Every row gives one point. The points of each table are mixes of a few directions, plus a little noise. Count the directions of each table, and those that both share. Where both have some left over, give the other angles between the two spaces (their principal angles), to ten degrees, smallest first.
(in the rows, 128 means zero)

First (4 x 2):
[[105 180]
 [132 119]
 [162  53]
 [113 161]]
Second:
[[109  61]
 [142 176]
 [136 156]
 [142 177]
 [112  70]]
Directions: first 1, second 1, shared 0; angles 40

First, 9 rows:
[[ 55 104 156 199 194 147]
 [183 146 107  74  78 114]
 [116 124 133 140 139 131]
 [139 132 124 117 118 125]
 [ 68 108 151 186 182 144]
 [ 97 118 140 158 156 136]
 [ 93 116 141 162 160 137]
 [189 148 105  68  72 112]
 [211 155  96  47  53 106]]
Second (9 x 6):
[[111 127 113 206  74 159]
 [166 134 117 113 136  69]
 [135 127 165  99 152  90]
 [154 130 152  36 193  77]
 [ 97 122 169 172 105 146]
 [124 125 170 143 124  99]
 [177 138  75  70 159  91]
 [ 94 126  81 161  99 225]
 [ 96 125 111 151 110 197]]
Directions: first 1, second 3, shared 0; angles 50

First:
[[126 143 127 104  86 128 141  37 114 107 121]
 [145 141 136 107  95 113 143   7 126 106 108]
 [109 125 131 114 130 125 113 143 131 158 138]
 [175 139 122 168 141 140 127 145 158  92 127]
 [133 118 126 144 145 129 136 161 131 131 128]
 [ 81 122 127 100 115 131 129 150  77 125 128]
 [122 117 131 131 139 122 139 145 102 111 114]
 [122 120 145 115 150 105 103 137 140 163 124]
 [168 135 126 163 150 135 114 159 175 126 136]
 [116 139 132 117 133 132  87 169 139 146 143]
 [111 108 105 144 123 149 175 154 116 142 141]]
Second (10 x 11):
[[115 149 117 176  60 111 127 105 114 118 128]
 [168 122 143 137 167 146 138 128 137 122 118]
 [151 137 153  92  50  57  83 147 137 145 130]
 [181 100 145 102 165 115 126 147 140 135 114]
 [112 147 139 154 131 107 118 141 142 113 126]
 [ 60 135 116  91 149 143 123 142 129 136 148]
 [129 133 129 150 155 152 141 121 131 118 126]
 [105  93  92 123 172 157 159 125 111 131 124]
 [ 95 146 129 129 140 144 126 129 132 123 139]
 [164 117 118 126  91 150 141  95 106 139 128]]
Directions: first 5, second 5, shared 1; angles 30, 40, 70, 80

First (10 x 14):
[[105 112 114 181 118 144 151  93 135 188 174  98  79 206]
 [180 191 136  45  86 118  76 154  69  85 102 181 162  97]
 [106  99 127 142 102 118 204  94 102 151 146 150 153 153]
 [119 111 133 126 134 119 155 128 131 116 117 138 153 105]
 [118 108 133 137 165 125 126 144 164 107 107 113 136  87]
 [124 118 131 141 180 133  91 157 182 104 104  95 115  84]
 [160 169 131  72  72 119 124 125  61 117 127 180 157 135]
 [161 189 115 130 129 159  11 147 141 150 149  85  42 180]
 [105  95 130 137 103 114 212  96 101 143 139 156 164 141]
 [101  88 130 169 189 131 130 142 195 119 113  86 117  92]]
Second, 11 rows:
[[188 128 163 118 139  82 143  53 113 130 114  86 104 107]
 [165 131 148  97 143 116 151  74 114 152 105 125 141 126]
 [168 115 159 134 138 101 122  81 119 109 129  97 108 124]
 [  7 124 110 105  56 178 115 170 118 137 147 190 237 169]
 [164 156  98 148 159  94 143 145 138 125 122  93  55  87]
 [127 134 111 154 128 136 121 174 152 131 132 124  90 112]
 [133 117 166 121 104  75 122  47  92  90 143  86 144 128]
 [112 155  71 108 174 151 154 173 126 140 115 164 137 136]
 [141 107 150 122 155 113 117  78  99  79 140 119 146 158]
 [156 111 122 159 167 175 109 189 166 132 126 150  88 139]
 [ 47 131 111 143  45 188 111 222 172 183 134 173 160 122]]
Directions: first 3, second 5, shared 0; angles 40, 80, 90

First:
[[ 89 154 106 151 111 142 143 129  75 126 131  99 123 184  79 112 154 119
  135 136 150 134  79 130]
 [132 138 129 129 173 142 135  93 126 118 125 103 145  94 146 158  75 143
  148 117 117 131 121 124]
 [137 139 137 125 136 125 105 116 133 124 138 131 127 116 134 144  99 119
  118 121 122 127 123 134]
 [121 190 118 135 163 126  96  72 100  96 139  89 121 148 134 166   7 148
  131 116 139 145  39 141]
 [124 134 163 142  98 138  86 158 112 153 165 156 133 117  75 134 213  32
   80 121 112 103 167 137]
 [172 107 137  92  99  78  93 145 197 123 123 182  98 126 183 113  89 159
  102 133 130 132 145 139]
 [ 71 130 119 173 143 191 186 135  47 149 131  77 167 130  47 126 239  77
  158 130 124 116 141 110]
 [161  61 128  96  96  99 152 173 196 142 101 180 115 111 177  86 174 166
  129 142 125 125 198 118]
 [119 102 122 133 151 152 174 129 122 136 111 110 151 101 129 126 163 140
  159 129 119 126 160 110]
 [154 125 119 103 109  87 110 129 172 113 116 154  99 150 174 112  67 178
  121 135 142 142 107 137]]
Second, 10 rows:
[[127 130 127 127 133 131 129 125 128 127 131 122 132 128 132 130 123 130
  130 127 128 129 125 127]
 [123 141 122 122 157 147 134 109 129 123 145  96 147 131 149 138  97 140
  141 121 128 133 111 122]
 [118 156 115 115 191 170 140  86 130 118 166  58 170 135 174 150  61 153
  156 113 127 139  91 114]
 [140  95 143 143  55  79 114 177 126 140  83 210  79 120  74 103 206  98
   95 146 129 115 171 144]
 [115 165 111 111 209 183 144  74 130 115 178  37 183 137 188 156  42 161
  165 108 127 142  80 110]
 [118 155 116 115 189 169 140  87 130 118 165  60 169 135 173 149  63 153
  156 113 127 139  92 115]
 [143  87 147 147  37  67 110 189 126 143  72 230  67 118  61  97 225  91
   87 150 129 112 181 148]
 [131 121 131 131 113 118 125 138 128 130 119 145 118 126 117 123 144 122
  121 132 128 125 137 131]
 [139  99 142 141  63  84 115 172 126 138  88 201  84 121  80 106 197 102
   99 144 129 117 166 142]
 [127 131 127 127 134 132 129 124 128 127 132 121 132 129 132 130 122 130
  131 127 128 129 125 127]]
Directions: first 4, second 1, shared 0; angles 30

First, 10 rows:
[[130 150 123 152 130 143 127 104 150 140 157 150 120 168 144 104 118 143
  162 111 140 149 148 148 113 132  92 159 148 132 122 115]
 [128 147 127 132 134 128 128 110 139 131 139 144 115 153 137 118 115 142
  149 118 123 143 134 138 118 135 107 136 139 125 118 118]
 [131 153 120 163 127 151 126  99 158 145 168 156 122 179 149  96 119 145
  171 106 149 153 156 154 110 131  82 173 153 136 123 113]
 [129  34 131 109  96 132 126 222  76 115  77  52 198   7  82 174 195  60
   25 179 156  54  97  78 177  91 232  93  74 146 181 178]
 [129 152 125 143 133 135 127 102 147 136 150 150 114 166 143 109 114 145
  160 112 130 149 143 145 113 135  95 149 146 128 118 114]
 [129 151 125 143 133 135 128 104 146 136 149 149 115 163 142 110 115 144
  158 113 130 148 142 144 114 135  97 148 145 127 118 115]
 [129 124 127 131 126 131 128 131 128 129 129 125 132 125 127 127 132 125
  125 129 132 126 129 128 129 126 130 131 126 130 131 130]
 [126 142 131 118 137 116 129 116 129 124 124 136 112 138 131 129 114 139
  137 124 111 137 123 129 123 136 120 117 131 119 116 121]
 [130 107 126 136 118 138 127 147 123 130 127 115 149 108 121 130 146 112
  111 136 145 113 129 122 136 118 144 135 121 137 143 139]
 [120 119 144  54 147  71 133 147  85  94  60 102 106  74 103 178 114 124
   82 153  64 109  77  92 145 140 181  41  96  98 111 136]]
Second:
[[135 111 102 132 133 149 109 112 104 131 154 126  86 123 131 105 121 123
  125  81 163 137 112 144 116  79 120 136 166  97 116 131]
 [114 128 138 102 128 106 141 170 133 112  81 136 176 120 138 174  98 125
  108 187 107 113 120 111 120 194 157  98  67 159 130 131]
 [126 112 110 112 133 132 120 146 108 117 118 133 124 116 139 139  98 121
  110 127 147 126 106 131 110 131 143 113 118 121 117 133]
 [142 119 105 150 132 156 108  86 111 142 179 121  68 131 121  79 148 127
  142  57 163 146 126 150 128  50 101 156 195  86 119 128]
 [114 166 188 122 115  84 169 158 183 126  77 130 217 143 118 175 149 141
  137 227  48 108 166  93 156 231 140 114  50 196 158 120]
 [134 149 148 155 121 129 136  95 153 145 153 119 121 145 111 102 173 138
  156 114 110 135 157 128 153 107 101 155 156 128 142 121]
 [126 133 135 128 126 122 133 131 135 127 122 128 139 130 127 133 131 130
  130 140 118 126 133 123 132 141 129 126 118 136 132 127]
 [131 106  97 123 135 147 109 125  97 125 143 129  93 117 137 116 106 119
  116  90 167 134 103 143 109  91 130 125 153  99 111 134]]
Directions: first 2, second 2, shared 0; angles 50, 90
